Each row of a before or after table is a point. One or more steps were done to the points. Then noise was added and the rows were shuffled. The steps act on columns, c1 being the first. What was done? A step turns or swaps two columns, mirrors them in a line or flattens them onto one, adds a multiple of one to another, or multiplies or shifts one. Angles are multiples of 10 degrees, from the lower column toward the higher: turns from -170 to 170, lines from 10 to 170 but not 90. Use the fewest steps. Two steps may share a column if one is a turn and the other turns, adds or multiplies; they go together, in the order done. Otherwise the lowest column goes first.

Before (12 x 2):
[[ 0.18 -0.27]
 [ 0.19  0.31]
 [ 0.42  0.22]
 [ 0.09  0.21]
 [-0.33 -0.20]
 [ 0.04  0.16]
 [ 0.54 -0.21]
 [-0.28 -1.27]
 [-0.57  0.29]
 [ 0.06  0.09]
 [ 0.23  0.41]
 [-0.46 -0.42]]
After:
[[-0.33  0.11]
 [ 0.15  0.11]
 [-0.61  0.83]
 [-0.26 -1.00]
 [ 0.02  0.01]
 [ 0.43 -0.22]
 [ 0.53 -0.81]
 [ 0.21  0.24]
 [-0.45  0.01]
 [ 0.06  0.12]
 [ 0.09  0.11]
 [ 0.20 -0.42]]
Steps: add -1 times c1 to c2

Before:
[[ 0.07  0.21 -0.18 -0.43]
 [ 0.47  0.43 -0.51 -0.27]
 [-0.14  0.05 -0.04 -0.25]
 [-0.17  0.11 -0.71  0.14]
 [-0.25 -0.13  0.18 -0.15]
 [ 0.53  0.09 -0.39 -0.17]
 [-0.71 -0.54  0.24 -0.11]
 [ 0.17  0.52  0.36 -0.14]
 [-0.05 -0.29 -0.03 -0.36]
 [ 0.28  0.37 -0.26 -0.53]
 [ 0.18 -0.05 -0.03 -0.51]
 [-0.09  0.60 -0.43 -0.78]
 [ 0.39 -0.01  0.00 -0.50]]
After:
[[ 0.25 -0.04 -0.64 -0.53]
 [-0.07 -0.26  0.13 -0.34]
 [-0.71 -0.09  0.72 -0.14]
 [-0.25  0.14  0.33 -0.13]
 [ 0.08 -0.04 -0.43 -0.46]
 [-0.12 -0.03 -0.09 -0.27]
 [ 0.49 -0.30 -1.03 -0.30]
 [-0.10 -0.09 -1.06 -0.72]
 [ 0.38  0.01 -0.04 -0.49]
 [-0.20 -0.83 -1.18  0.16]
 [ 0.21  0.85  0.24 -0.13]
 [ 0.53 -0.43 -0.70 -0.19]
 [ 0.18 -0.07  0.00 -0.50]]
Steps: multiply c3 by 2; turn c2 and c3 by -40 degrees

Before:
[[ 0.29  0.07 -0.09 -0.44 -0.54  0.08  0.19 -0.24]
 [ 0.28  0.00  0.54 -0.32 -0.62  0.66 -0.35 -0.55]
 [-0.10  0.36  0.74 -0.35  1.03  0.06  0.27 -0.25]
 [-0.10  0.93 -0.03 -0.28  0.97  0.52  0.15 -0.58]
 [-0.33  0.00  0.13 -0.29  0.20  0.08  0.25 -0.66]
 [-0.33 -0.07 -0.42 -0.17 -0.61 -0.53  0.06  0.77]
 [-0.26 -0.09  0.55 -0.40  0.86  0.61 -0.36 -0.26]
 [ 0.55  0.07  0.05  0.26 -0.03  0.49  0.29 -0.41]
 [-0.04  0.05  0.29  0.08 -0.41 -0.03 -0.37 -0.43]
 [ 0.09  0.71  0.01 -0.03 -0.64  0.36  0.03  0.01]
 [-0.13 -0.04  0.27  0.04 -0.60  0.50  0.36 -0.36]]
After, 11 rows:
[[ 0.19 -0.18  0.73 -0.23  1.05 -0.48  0.26  0.21]
 [-0.46 -0.17  0.56 -0.23  0.95  0.12  0.07 -0.22]
 [ 0.56  0.37  0.07  0.24 -0.10 -0.02 -0.32 -0.16]
 [ 0.13  0.99 -0.05 -0.07  0.98  0.01  0.16  0.53]
 [-0.37  0.16  0.25  0.02 -0.43 -0.54 -0.14 -0.26]
 [ 0.05  0.45  0.15 -0.22  0.28 -0.49  0.43 -0.35]
 [-0.15  0.12  0.54 -0.42 -0.51  0.20 -0.42 -0.29]
 [-0.09 -0.39 -0.42 -0.23 -0.63 -1.02  0.31  0.30]
 [ 0.29  0.32 -0.03 -0.52 -0.43 -0.41 -0.19 -0.05]
 [ 0.23  0.13  0.26 -0.08 -0.59 -0.01  0.28 -0.24]
 [ 0.04  0.32  0.00 -0.11 -0.64 -0.14 -0.06  0.66]]
Steps: turn c1 and c7 by -60 degrees; turn c2 and c8 by 60 degrees; add -0.7 times c3 to c2; turn c4 and c5 by -10 degrees; shift c6 by -0.50
